Each row is a point. Each copy is the shape, with its points in the same order, turned, moved and blurred by noise. Say if it was mirrored as well.

Shape:
[[-11  -7]
 [-26  27]
 [ 24 -38]
 [ 12  12]
 [-47 -30]
 [ 21  11]]
Copy 1 (6 x 2):
[[  1 -11]
 [ 41   1]
 [-43  -7]
 [  4  18]
 [  9 -54]
 [ -4  23]]
Copy 1 is: mirrored
Copy 2, 6 rows:
[[  7  21]
 [-24  -4]
 [ 50  25]
 [ 16 -10]
 [-10  60]
 [ 20 -13]]
Copy 2 is: mirrored
Copy 3:
[[  1  14]
 [-38   1]
 [ 48   6]
 [  3 -17]
 [ -8  56]
 [  9 -24]]
Copy 3 is: mirrored

Shape:
[[-11   7]
 [  6  -5]
 [  4  -5]
 [ 18 -10]
 [-33 -50]
 [-20 -46]
 [ 24  15]
 [ 44  40]]
Copy 1 (8 x 2):
[[  4   2]
 [-15  17]
 [-11  15]
 [-25  27]
 [ 38  51]
 [ 20  55]
 [-37   4]
 [-59 -18]]
Copy 1 is: only turned
Copy 2, 8 rows:
[[-12  14]
 [ -4 -10]
 [-10  -7]
 [  2 -15]
 [-53 -27]
 [-47 -29]
 [ 25   2]
 [ 50  14]]
Copy 2 is: only turned
Copy 3, 8 rows:
[[  0  -9]
 [-10   8]
 [-14   5]
 [-16  19]
 [-58 -30]
 [-55 -16]
 [  9  26]
 [ 36  44]]
Copy 3 is: mirrored

Shape (7 x 3):
[[ 27 -15 -33]
 [  9  27  -8]
 [-32  12  17]
 [-25  29   2]
 [ 28 -60 -19]
 [ 11  -1  13]
 [-17 -36  19]]
Copy 1:
[[ 34 -16  24]
 [ 16   6 -18]
 [-22  32 -10]
 [  1  34 -29]
 [  9 -31  60]
 [ -7  -9  -3]
 [-38   6  34]]
Copy 1 is: mirrored
Copy 2 (7 x 3):
[[ 43 -23  31]
 [ 21   3 -14]
 [-20  27   3]
 [ -1  33  -1]
 [ 26 -52  58]
 [ -1 -14   7]
 [-20 -13  43]]
Copy 2 is: mirrored

Shape:
[[ -4   5  16 -22]
 [ 28  31  35  33]
 [-10  -3  18  -1]
 [ -2  23 -15 -12]
 [  9   2 -20 -19]
 [-12  34  17  34]
 [-14 -21  32   1]]
Copy 1, 7 rows:
[[ 17 -14   6   3]
 [-10  -7 -60   9]
 [ 19   3  -4  13]
 [-17  -4  13   0]
 [ -5   5  17 -20]
 [-17   6 -27  37]
 [ 40  10  -7  14]]
Copy 1 is: mirrored
Copy 2 (7 x 4):
[[ 13  -7  33   8]
 [ -3 -38 -12  51]
 [ 14   3  11  13]
 [-23  -7  30   1]
 [-12 -16  25 -19]
 [-18   2  -4  46]
 [ 36   9   6  11]]
Copy 2 is: mirrored
Copy 3 (7 x 4):
[[ 19  13 -10  12]
 [ -8  41  53  24]
 [  7  25 -10   3]
 [ -5  -9  -5  31]
 [ -2 -18  -2  12]
 [-27  45  13  30]
 [ 14  36 -14 -16]]
Copy 3 is: only turned
Copy 4 (7 x 4):
[[ 18   8  -6  18]
 [  4 -12  19 -47]
 [ 11  -5  10  15]
 [ 10   6 -34  12]
 [  5  24 -33  13]
 [  2 -38   0 -14]
 [  8  -5  32  30]]
Copy 4 is: only turned
